Rows are points. The points of each table are mixes of a few directions, plus a little noise. How many directions does each table use, and how many do they share? Where both have some left over, give the other angles between the two spaces (their principal angles), to ten degrees, smallest first.

First, 7 rows:
[[ 0.8  6.3]
 [ 0.4  3.1]
 [-1.0 -7.5]
 [ 0.4  3.1]
 [-0.6 -4.6]
 [ 0.7  5.1]
 [-0.7 -5.5]]
Second:
[[-0.6 -4.6]
 [ 1.1  8.3]
 [ 0.2  0.6]
 [-0.6 -4.3]]
Directions: first 1, second 1, shared 1

First (7 x 4):
[[ 2.5 -3.3 -3.9  5.3]
 [-1.1 -1.6  5.1 -9.4]
 [ 1.2  1.8 -1.8  2.4]
 [ 0.8  4.0 -2.2  3.7]
 [-0.5 -1.1 -2.1  4.9]
 [ 2.4  3.3 -1.1 -0.7]
 [-5.3 -3.3  5.8 -6.3]]
Second, 8 rows:
[[ 6.1 -4.1 -2.1 -2.8]
 [ 0.3  0.4  1.0 -2.4]
 [ 5.1 -4.2 -3.9  2.1]
 [ 1.8 -0.5  0.9 -4.0]
 [-7.4  4.6  2.0  4.5]
 [-9.5  5.7  2.5  6.2]
 [ 1.4 -0.4  0.8 -3.4]
 [ 2.2 -1.7 -1.3  0.1]]
Directions: first 3, second 2, shared 2

First, 7 rows:
[[ 1.3  2.6  2.3  2.8  7.2 -3.1  3.4 -6.0]
 [-0.8  2.0  1.8  3.4  1.9 -1.1  2.2  1.2]
 [-2.3 -2.1 -1.7 -1.5 -8.5  3.4 -3.3  9.3]
 [ 2.3 -0.9 -1.0 -2.9  3.3 -0.9 -0.5 -7.3]
 [-1.8 -2.8 -2.3 -2.7 -8.9  3.6 -4.0  8.3]
 [ 2.4 -1.6 -1.5 -3.8  2.3 -0.4 -1.1 -7.0]
 [-1.0  2.9  2.6  4.8  3.0 -1.6  3.2  1.5]]
Second:
[[-5.1 -6.4 -6.9 -5.8 -0.3 -3.6 -6.0 -0.7]
 [-3.6 -0.2 -0.9  1.3  6.2 -0.8 -0.2  4.0]
 [-2.6  1.6  1.3  5.6 -4.1 -8.8  3.2 -4.3]
 [ 1.1 -0.6 -1.5 -1.1 -0.6  0.4 -1.5 -1.2]
 [-2.2  3.4 -2.6  8.2  4.6 -1.7 -1.6  7.5]
 [ 4.6 -0.3  0.8 -3.8  0.3  4.4 -0.3 -3.6]
 [ 3.6  3.3  4.7  2.4 -0.6 -0.5  4.8 -5.3]
 [ 0.0 -4.5 -0.5 -9.3  3.0  5.1 -1.5 -0.7]
 [-1.3  0.1  0.7  0.6 -2.8  2.0 -0.1  5.5]
 [ 5.6  3.6  4.8  1.9 -5.8  3.9  3.4 -1.2]]
Directions: first 2, second 5, shared 2

First (8 x 12):
[[  0.8   0.1   8.5  -6.6  -6.1   3.7   4.1   0.5  -1.6   0.3  -4.9   1.4]
 [-11.4   0.3   4.0   5.1  -5.1   3.2  -4.8   4.2   1.0  -3.7  -0.3   4.3]
 [ -1.8   1.7  -4.4   3.1   4.5  -1.0  -0.4  -0.9   0.7   1.4   3.1   0.2]
 [ -4.0   5.1  -2.9   7.9   5.2  -0.1  -0.6   0.6   2.5   1.9   1.8   1.8]
 [  2.1  -1.5  -5.6   1.3   3.0  -3.1  -1.3  -0.1   0.1  -1.1   2.7  -2.1]
 [  2.2  -3.1   0.9   0.1  -0.6  -1.2  -6.0  -3.7   1.5   2.2   0.7  -0.7]
 [ 12.5   0.0   3.3  -7.5  -3.2  -1.0   9.7   3.0  -2.2  -2.0  -6.6  -3.9]
 [ -0.1  -2.2  -4.0  -3.2   2.4  -1.1  -0.3  -3.2  -1.6   1.0   3.4  -0.9]]
Second (8 x 12):
[[  1.4   4.5   5.7   1.4  -6.4   4.3  -9.5  -2.8   0.2  -3.5  -5.1   4.5]
 [  9.7   1.5   1.5   1.6  -1.3   3.5 -11.8  -7.0   0.7   2.6 -10.7   3.3]
 [  2.4  -0.2  -0.3   0.3   0.4   0.3  -2.0  -1.5   0.2   1.2  -2.2   0.3]
 [ -5.5  -1.3  -1.4  -1.0   1.3  -2.4   7.4   4.1  -0.4  -1.1   6.4  -2.2]
 [  0.6  -2.4  -3.0  -0.6   3.4  -2.0   3.8   0.6   0.1   2.4   1.3  -2.1]
 [  3.0  -1.0  -1.3   0.1   1.8  -0.2  -0.9  -1.5   0.2   2.1  -2.0  -0.3]
 [ -8.1   1.3   2.1  -0.5  -2.7  -0.5   5.1   4.8  -0.5  -4.6   6.8  -0.4]
 [ -3.5  -2.5  -3.1  -1.2   3.4  -3.1   8.0   3.3  -0.3   0.8   5.6  -3.0]]
Directions: first 5, second 2, shared 0; angles 30, 40
